Each row of a before or after table is a point. The points were changed in one or more steps. Then noise was added and the rows were shuffled. The steps act on how far a point lies along the listed directions, d1 being the first. Name the steps. A step turns or swaps two directions, mirrors them in a line or flattens them onto one, adds a multiple of one to another, or multiplies one. Angles are multiples of 10 degrees, from the lower direction toward the higher: turns from -170 to 170, lines from 10 to 170 but not 90. Use the fewest steps. Two steps may share a direction if one is a turn and the other turns, adds or multiplies; they go together, in the order done. Otherwise the lowest direction goes first.
(in the rows, 128 means zero)

Directions:
(1): [111  85]
(2): [171 111]
Before (13 x 2)
[[ 98 196]
 [ 88  95]
 [121 147]
 [109  97]
 [ 73 115]
 [120 140]
 [127 109]
 [164 131]
 [153  90]
 [158 162]
 [140 137]
 [ 59 103]
 [163 171]]
After (13 x 2)
[[155 166]
 [123 110]
 [138 115]
 [ 61 158]
 [159  86]
 [110 160]
 [161 119]
 [117 116]
 [ 74 144]
 [128 151]
 [155  91]
 [ 92  62]
 [ 89 163]]
Steps: mirror d1 and d2 in the line at 110 degrees

Directions:
(1): [ 63 134 122 132]
(2): [126 101 149 184]
(3): [124 154 187 118]
(4): [137 181 111 160]
Before (12 x 4)
[[161  95 103 160]
 [145 106 121 117]
 [ 95 126 110 124]
 [ 54 135  94  94]
 [ 80 118  92 128]
 [133 122 111 132]
 [ 98 106 133 169]
 [ 97 106 130 117]
 [ 95  75 112 162]
 [ 76 131 120 150]
 [169  92  89 137]
 [129 156 136  63]]
After (12 x 4)
[[107  76 144 152]
 [156 125 115 129]
 [132 126 110 135]
 [ 78  55 123  46]
 [104  90 122 103]
 [154 128  91 180]
 [136 157 137  65]
 [121  42 125 141]
 [168 133  76 163]
 [ 92  66 111  97]
 [ 78  76 138 117]
 [125  76 144  98]]
Steps: turn d1 and d4 by -50 degrees; multiply d4 by 1.6

Directions:
(1): [156 115  89 149 125  98  77 174]
(2): [136 113 164 182 136  71 151 114]
(3): [125 207 138 154  90 127 117 134]
Before (14 x 8)
[[ 97 145  85  70 127 188 102 110]
 [172 144  72 147 108  94  51 192]
 [113 151 162 137  93 137 151 116]
 [121 139 150 169 114 124 152 113]
 [149  43  82 111 168  91  97 178]
 [125  96 146 147 154 113 143 130]
 [109 168 127 137 125 141 145 119]
 [114 190  96  84  90 188 123 120]
 [132  55 125 128 161 105 148 111]
 [157  83  96 137 115  87  96 155]
 [158  75  82 176 131  88  63 180]
 [127  67 101  81 126 160 115 126]
 [168 145 143 178 111  68 119 148]
 [142  57  82  82 171 178 113 138]]
After (14 x 8)
[[121 130 151 165 116 124 156 111]
 [ 98 138  77  69 128 185  96 114]
 [143  57 109 141 157  91 126 133]
 [155 162 161 172 107  83 140 129]
 [113 134 160 131 100 138 155 115]
 [151  80  82 128 149  86  86 188]
 [107 155 128 132 132 143 150 115]
 [152 187 104 143  93 114  81 160]
 [110 179 100  76  98 193 132 113]
 [148 119 101 181 113  99  76 168]
 [137  72  86  91 119 153  96 142]
 [128  96 137 152 152 107 131 137]
 [153  66  67  98 163 166  88 159]
 [152 108 105 141 105  94 100 149]]
Steps: multiply d1 by 0.7; turn d1 and d3 by 30 degrees

Directions:
(1): [ 95  90 173 103 192 119 148 106 154 130 156]
(2): [117 152  88 101 105  84 143 131 179  93 175]
Before (11 x 11)
[[143 131 126 131 112 120 132 119 128 132 150]
 [ 83 142 111  96 139  77 145 109 183 108 185]
 [103 104 151 116 160 117 146  95 161 108 158]
 [121 161  93 102  87  78 122 130 180  76 178]
 [122 103 172 131 156 137 153 113 124 147 148]
 [ 87  81 171  79 194 119 154 106 168 114 172]
 [114  74 186 138 178 170 123 114  86 166  97]
 [ 81  83 167  95 207 109 139 102 175 115 177]
 [104 105 174 126 176 149 123 103 103 163 118]
 [128 170  53 121  55  99 128 142 134 111 113]
 [117 106 160  92 183  87 174 114 164 130 162]]
After (11 x 11)
[[100 164  83 106 102  79 138 120 174 101 176]
 [ 91 103 138  70 165  97 158 113 190  95 190]
 [147 131 125 133 109 123 131 119 125 135 146]
 [ 84 110 130  88 175  87 142 110 197  94 196]
 [116 107 163 123 155 123 157 111 139 137 163]
 [ 92 106 170 111 184 133 133 100 129 152 140]
 [122 127 131  88 155  70 173 122 177 116 173]
 [142 167  64 140  53 124 116 145 103 128  84]
 [141 176  79 120  59  92 109 142 155  81 154]
 [ 94  67 190 117 197 150 136 106 116 151 127]
 [107 120 129 112 140 105 147 100 171  98 168]]
Steps: turn d1 and d2 by 30 degrees
